Each row of a before or after table is a point. The points were changed in one or more steps. Then noise was added and the rows were shuffled. The steps act on columns, c1 being the first. Write out the steps. A step turns or swaps two columns, mirrors them in a line or flattens them onto one, adds a multiple of one to another, or multiplies or shifts one. Angles are multiples of 10 degrees, from the lower column toward the higher: turns from -170 to 170, lines from 10 to 170 but not 90. Use the fewest steps. Two steps may share a column if one is a turn and the other turns, adds or multiplies; they go together, in the order done. Otherwise the lowest column goes first.

Before, 14 rows:
-22,-32
25,5
20,14
-15,-11
19,0
17,-21
-21,-95
-89,-1
5,-18
-54,-13
19,-44
3,-42
28,-18
-23,-55
After (14 x 2):
-52,-28
10,-32
0,-27
-7,-17
-19,2
23,-12
14,-12
-77,-59
-37,-11
-49,25
23,-1
-68,56
-25,-34
-13,-46
Steps: turn c1 and c2 by -40 degrees

Before (8 x 4):
24,-24,44,23
9,10,52,39
-23,-42,10,39
-13,-77,34,13
25,12,0,33
20,1,43,-43
-53,12,-95,35
-2,8,49,20
After (8 x 4):
19,51,-95,83
-5,6,47,-5
8,-31,44,1
48,-1,10,33
-22,-16,0,32
-12,-18,43,-65
74,-26,35,-3
-14,-3,53,14
Steps: mirror c1 and c2 in the line at 120 degrees; add -0.5 times c3 to c4

Before (8 x 6):
12,25,22,20,-36,-26
19,8,-13,-16,-20,-30
-41,-95,72,-41,-4,-17
-35,-60,30,-48,-39,22
-15,20,29,-34,9,1
13,26,12,10,27,51
-14,30,-30,22,9,6
-29,48,5,11,8,30
After, 8 rows:
13,27,-18,0,23,51
-30,49,-7,8,11,31
-15,22,16,-34,22,0
-34,-59,61,-32,0,22
-41,-96,53,-37,55,-16
18,9,14,-8,-23,-30
-14,31,-31,17,-18,6
12,25,34,32,6,-26
Steps: turn c4 and c5 by 20 degrees; turn c3 and c5 by 60 degrees

Before (13 x 9):
-34,-31,-2,13,-28,-21,21,11,-9
-1,-10,83,-66,57,52,12,-60,7
40,18,8,24,-38,-24,-15,7,-12
-22,-18,15,-91,6,35,-25,-61,19
-5,-11,62,-53,-49,18,29,-58,23
-44,25,-9,36,-61,-19,-29,6,31
21,18,-21,66,-20,-31,-37,-22,29
-37,57,6,43,-18,-14,-4,13,17
-4,1,-39,30,-29,-8,38,2,27
-19,-39,68,-95,4,74,26,-3,92
-32,16,-12,53,-40,30,29,-25,41
-8,12,14,2,-4,-70,4,-38,36
-25,-74,81,-46,2,38,-4,-47,37
After (13 x 9):
1,14,10,-34,-8,-72,3,-38,-4
26,21,-22,-53,15,-27,-39,-18,20
41,24,-9,-43,-61,-20,-29,5,10
12,-33,-3,4,-43,-20,21,10,7
29,0,-42,-36,-14,-8,36,-1,7
-13,-16,16,15,-20,35,-27,-63,-37
-12,-37,69,-56,-19,77,27,-2,-50
42,-13,64,-5,-21,21,32,-54,-21
51,18,8,6,24,-24,-16,6,13
26,18,-13,-54,-45,31,27,-24,13
6,55,2,-34,-37,-13,-2,13,15
-14,-72,83,-17,-21,38,0,-48,-19
-53,-8,83,14,18,51,9,-57,-26
Steps: turn c1 and c5 by 70 degrees; turn c4 and c9 by 110 degrees; multiply c9 by 0.4

Before (11 x 12):
12,-55,2,17,-9,2,-16,30,3,-30,-12,22
37,-48,-8,-1,8,-23,-16,37,5,0,20,0
-10,-25,6,-19,-51,-8,-45,-4,-12,6,-13,-30
12,5,-5,-7,16,-14,13,49,-46,-6,44,47
43,15,11,23,-30,-7,11,37,-30,-6,52,37
11,-35,27,-17,-30,-23,3,-14,-7,-15,0,-13
12,-75,-36,-19,-19,0,-27,-6,9,-25,12,-1
34,10,4,-4,-26,1,49,51,-65,34,33,31
36,-24,-15,-20,-5,3,-10,16,27,-29,-9,4
-35,-7,40,15,-36,34,-7,-12,-32,7,15,-65
39,-33,-38,16,2,-32,-1,20,-7,-38,-8,6
After, 11 rows:
29,6,32,35,-7,20,11,34,-57,-14,-20,38
14,-73,10,16,0,8,-15,28,13,-76,1,-9
14,-57,-11,17,4,35,-17,27,-19,1,8,-24
1,-7,-15,1,3,31,14,42,-51,-15,-38,43
-8,19,43,-8,-33,-37,-7,-2,-21,18,-29,-61
5,-33,0,6,17,2,-9,16,13,-72,24,-8
24,-32,-10,29,38,36,-2,10,8,-95,-9,-12
-6,-92,12,-3,39,-2,-26,-5,-10,-62,11,-38
-4,-22,34,-6,-21,19,3,-20,-1,-37,-7,-27
11,41,26,13,1,17,50,49,-44,85,-59,33
-13,-52,52,-16,0,6,-45,-6,11,16,-15,-38
Steps: flatten c1 and c4 onto the line at 50 degrees; turn c2 and c12 by 30 degrees; add 1 times c7 to c2; mirror c3 and c5 in the line at 140 degrees; mirror c6 and c8 in the line at 80 degrees; turn c9 and c11 by 80 degrees; multiply c10 by 2.5

Before, 14 rows:
10,3,-14,8,38,-14,5,-19,33,-5,15,-1,-3,-28,-15,-4,-21,32
-9,-4,8,22,34,-17,-8,14,9,12,20,38,-13,-72,-9,25,-10,20
-16,-31,-21,-14,15,20,-3,2,-14,-10,-11,-9,-16,12,-37,13,9,24
-15,-30,-13,-19,-48,-10,5,-52,22,-59,15,31,6,41,29,17,36,-20
21,-1,-2,3,-14,19,1,-16,11,-14,-39,11,-14,-16,-20,11,18,26
0,14,-18,25,43,-8,5,31,-6,29,-27,11,-14,-39,23,32,-32,16
-31,2,9,-23,-2,24,2,-59,23,-82,27,9,-4,3,23,12,22,-5
4,-11,9,15,6,18,8,-15,1,4,1,-27,13,-13,-11,13,31,13
8,-22,-5,15,-2,19,-20,27,5,-23,-7,2,19,-5,-10,29,-17,19
-2,8,-1,5,36,-18,12,35,-8,-1,-17,17,9,-38,-10,-17,-19,1
8,-32,0,8,33,26,-25,-19,-5,-13,-15,19,5,18,-12,2,1,-7
-9,-5,-20,27,-33,43,0,1,-7,17,-16,13,-3,5,-16,-5,-9,11
24,13,-14,1,36,-5,6,2,-33,-6,11,24,7,-21,-21,25,-27,4
1,6,15,38,16,-26,-11,9,-19,-3,-4,3,-24,-30,0,6,-25,28
After (14 x 18):
4,-34,9,21,6,-1,7,14,1,17,0,-27,12,9,-13,-16,31,12
-2,26,-3,-34,36,-5,11,7,-10,-18,-17,20,9,-16,-11,-39,-18,-1
-6,-13,-20,4,-35,0,-1,24,-7,45,-7,14,-2,-4,-16,5,-10,10
8,10,-14,20,38,4,2,5,32,-13,9,-2,-6,-4,-17,-28,-20,33
-6,42,-16,-23,43,-28,7,30,-7,4,-22,10,-11,32,27,-39,-35,15
-10,-96,-21,-2,15,17,0,-13,-18,14,-2,-10,-18,13,-36,12,11,23
1,-65,-4,-28,-5,27,-17,20,6,6,-7,3,14,28,-9,-5,-13,19
10,35,-14,-2,35,1,7,-1,-30,-9,-2,24,5,28,-21,-21,-28,4
-5,-10,10,-10,34,-20,-7,25,9,-14,22,41,-11,21,-8,-75,-8,21
-4,15,19,-5,14,-7,-11,38,-20,-26,0,4,-23,5,1,-27,-27,28
-3,-89,-13,49,-47,54,3,-30,18,-29,18,33,0,16,28,42,37,-20
-7,6,5,53,-5,87,3,-37,22,-6,40,6,-2,14,21,6,23,-8
-2,-2,1,18,-14,18,-1,3,13,10,-45,14,-11,11,-24,-18,16,26
-2,-98,-2,22,32,22,-22,5,-3,18,-17,18,4,2,-11,19,-2,-8
Steps: turn c1 and c11 by -30 degrees; multiply c1 by 0.4; multiply c2 by 3; turn c4 and c8 by 80 degrees; turn c6 and c10 by 70 degrees; swap c14 and c16
